Each row is a point. The window is the flat piece filled in between its corners: a triangle in 3 columns, a solid with four corners in 4, and so on. A path goes straight from each point to the next, and from the last back to the first. After which points does the path pass through the window?

Window (3 x 3)
[[ -7  16 -11]
 [-32 -32  24]
 [ 27  49  33]]
Path:
(1): [-14 -32   0]
(2): [23  4 33]
(3): [-46  15  38]
(4): [ 1 54 38]
(5): [42 34 24]
(6): [  5 -23   3]
(7): [-15  31 -11]
(8): [-1 48 45]
(9): [ 25 -15   0]
(10): [74 34 40]
(11): [-14  70  10]
(12): [-32  -7  10]
Through the window after points: 4, 6, 8

Window (6 x 6)
[[-24 -20  -7  17  25  49]
 [ 12   3  36  -4   1 -48]
 [ 11  10   3 -46 -19 -37]
 [-26  12 -34  56 -30  40]
 [ 44 -24 -30  47  30  52]
 [ -8  35   7 -39  37 -62]]
Path:
(1): [-32 -17 -15  25  60 -76]
(2): [ 16  66  21 -77   5 -25]
(3): [ -4  33 -13  21   6  19]
(4): [ -7 -44 -38  13  -6  12]
(5): [  3   5  -5  -7  -4 -50]
(6): [-12   7  63 -18   8  20]
(7): [ -5  45  36 -11  30   5]
(8): [ -1   2 -13  -5 -13 -28]
(9): [-20 -22 -20  24  11   9]
(10): [-10  57 -22  22 -15  59]
(11): [ 16  41  45  -1 -24 -10]
(12): [  8 -29 -26 -58  31 -48]
(13): [ -1 -67 -41  12  21  49]
(14): [-31  38  27  12  20  21]
(15): [  9  41  13  -4 -27  47]
(16): [-22 -41 -23  10  56 -17]
Through the window after points: 1, 7, 13, 15

Window (8 x 8)
[[-37 -32   0  44  41 -62  22   8]
 [-10  -3  26  -1 -13 -24   9 -26]
 [  4  -7 -17   6   9  16   3  -8]
 [-39  76  45 -34  51  13 -77  -5]
 [-19 -29  -9 -15  -5 -27 -17   2]
 [  0 -50  43 -53  24  17  17  -2]
 [-24  64   8 -32   9   4 -16  24]
 [ 34 -45  33  14  28 -77   3   1]]
Path:
(1): [-24 -19  15  31  20 -35   6  14]
(2): [-22  -9   2 -21  84 -74  -2 -31]
(3): [ 25 -13  -5 -86 -15 -77  15 -14]
(4): [ -3 -34  44  59  37 -24  -6   2]
(5): [  7 -30  19  14 -25   5  -9  17]
(6): [-34 -11  -6 -48  42 -41  -3 -22]
(7): [  1  44 -21 -23  24 -57  26 -18]
(8): [-22  -5  15  11  10  -9 -30  12]
Through the window after points: 1, 3, 5

Window (9 x 9)
[[-36  25  21  73  59  -7   5  -5  -6]
 [ 21  52 -11  -7 -25   5  12  19  10]
 [-27   9  -9 -10 -19 -17  54  38   5]
 [ 24 -20 -51  18  -5  11 -37  24 -22]
 [-25   4 -29   0 -79  13  21 -83  62]
 [-26 -17  36  31 -40  -2   0  27  32]
 [ 14  -1 -48 -39  48  44 -44 -28   5]
 [ 23   1 -26 -11  47 -34 -82  -3   0]
 [ 10  -9  30   3 -34   7 -14  50 -78]]
Path:
(1): [ -4 -17  29  32  -1 -13   1  13  13]
(2): [  7 -42 -36  20   2 -26  23 -38  63]
(3): [-14  38  -3 -26 -71  44 -36   8 -30]
(4): [-89 -27   9  -9 -49 -19 -72 -22 -20]
(5): [ 46  47 -13  23  47   0  40  16  23]
(6): [ 42  -6  -4  33   3  16  20   9 -11]
(7): [-52  33 -36 -39 -15   0 -38 -36  18]
(8): [-23  16  25  20 -18 -18 -12  35 -48]
(9): [ 70 -56 -15   1   9  77   5 -12  -1]
(10): [ 10   0  15  31   2  10  12  -2 -15]
(11): [-60  19  10  33  11 -17 -32  29  -2]
(12): [-42  -8 -52   8   4  28 -39 -20   1]
(13): [ 28  12   5  -5  21  11 -21   2   3]
(14): [ 55 -19 -34  16   1 -20  49  40 -32]
(15): [-22  13  16  19   5   9 -36  26 -26]
(16): [-63  52 -19  34 -18  36 -13  14  -9]
Through the window after points: 8, 10, 16

Window (11 x 11)
[[ 23  60  36  -9  34  41   1 -21  25 -52  -4]
 [ 31  66  18 -20   6 -23 -30  -2  33   5  26]
 [ -5 -58 -27  45 -16  -2   6  58  23  15 -49]
 [ 14 -50 -10 -24 -14  30  -3 -28 -10 -29  27]
 [-35 -36  12  34 -17   2 -25 -12  31  23 -24]
 [ 16 -30 -49  -6 -10   3   2 -40 -68 -12 -20]
 [-37  32  -5 -75  -1  -6  19 -26 -28 -10   2]
 [ 21  29 -10 -44 -46  -9  13 -40  54  82  -3]
 [ 53 -95   0   4  47   0  22 -41  12  34   0]
 [ 13  18 -11 -31   6  15 -68  13  -2 -69 -53]
 [ 29  63  78 -44 -17  20 -26  -9  13   6   3]]
Path:
(1): [-28 -14   1  21  25  17  -9  22   4  48   3]
(2): [-11  -2 -12   5  21  23  -6   1  -6  25  20]
(3): [ 13 -20   4 -20 -30  -1  -1 -11  11  -9 -42]
(4): [ 75 -15  28 -21 -24 -35   7   0 -16 -55 -68]
(5): [-18 -15 -41 -10  16  32 -29 -27 -16   7   8]
(6): [  3  21 -11  -7  16  32 -26  -6  -5 -16  -2]
(7): [ 26 -25  -2 -51 -33 -13 -32 -12  15 -38 -43]
(8): [ 17   9  31  -4  -9 -12  -6 -26  17 -13  -8]
(9): [-13  40 -37 -44  24  41 -30  19  10  22  28]
(10): [  0  13   8 -19  11  17 -33  18   1   8 -18]
(11): [ 25  -7 -14   0 -11 -12 -15  -9  21 -27 -23]
(12): [ 42 -70   3 -21  24 -12  20 -30  10 -11  -1]
(13): [  2 -19 -11  23  14  21  -4  -4   6  60 -18]
(14): [-53  -5 -25 -10   8  50 -15  -5   5  77 -37]
(15): [ 15 -24  17  13 -26 -20 -13 -17  30 -15  -4]
(16): [ 32 -49 -34   2 -34  -6   8  -3  -6 -31 -43]
Through the window after points: 4, 6, 8, 10, 12, 14, 16
